Every row gives one point. Before rounding, the points of a table are all equally far from one centre. They may lie mostly on one side of it. Write the centre, to within rounding.

Points:
[[-0.12  2.78]
 [-0.03  2.77]
 [-1.58  1.95]
 [-1.10 -0.02]
 [ 0.15  2.74]
 [ 1.29  1.60]
 [ 1.17  1.93]
 [-0.17  2.78]
 [ 1.01  0.30]]
Centre: [-0.21  1.24]

Points, 8 rows:
[[ 0.03  2.13  0.06  2.74]
 [ 0.22  1.92  0.40  2.64]
 [ 0.53  4.54 -0.73  1.55]
 [-1.83  1.70  0.41  0.90]
 [-0.45  1.58  0.53  2.35]
 [-0.67  0.60  0.54  1.10]
 [ 0.47  1.61 -1.88  1.68]
 [-1.26  2.03  1.14  1.61]]
Centre: [ 0.26  2.57 -0.12  0.43]

Points (15 x 8):
[[ 2.94 -0.02  0.10 -3.58 -1.60 -0.15 -0.57  1.72]
 [ 2.33  2.00  0.16 -0.35 -1.63 -0.63  0.44 -2.45]
 [ 1.97 -0.81 -0.72 -3.48 -2.02 -1.67  1.10 -0.21]
 [-0.77  0.54 -2.44  0.58 -1.32 -1.37  1.77 -0.68]
 [-0.95  1.41 -0.59 -1.95 -3.14 -0.64 -0.31 -0.20]
 [ 0.37  1.89 -1.84 -3.03 -0.06 -0.37  4.00 -1.12]
 [-0.23 -0.13 -2.84 -2.45 -0.06 -0.94  1.03 -1.51]
 [ 0.33  0.49 -2.55 -2.41 -1.28 -2.17 -0.18 -1.18]
 [-1.84  1.42 -1.40 -1.38 -2.74 -1.02  1.60  0.29]
 [ 0.15 -0.43 -0.87 -1.12 -3.50 -0.61  1.25  0.37]
 [-0.15 -0.72 -1.95 -1.74 -0.58 -0.09 -0.02  3.44]
 [-1.54  0.07 -0.10 -1.80 -0.25 -2.86  1.19 -0.78]
 [-0.97  0.86 -1.50 -2.88 -2.77 -0.25 -0.17  1.22]
 [ 1.74  0.68 -3.08 -1.07 -1.33 -2.48 -0.27 -0.43]
 [ 0.69  2.52 -1.98 -2.20 -1.26 -0.31 -1.57 -1.21]]
Centre: [ 1.06  1.59 -0.43 -1.38 -0.02 -0.57  1.15  0.91]
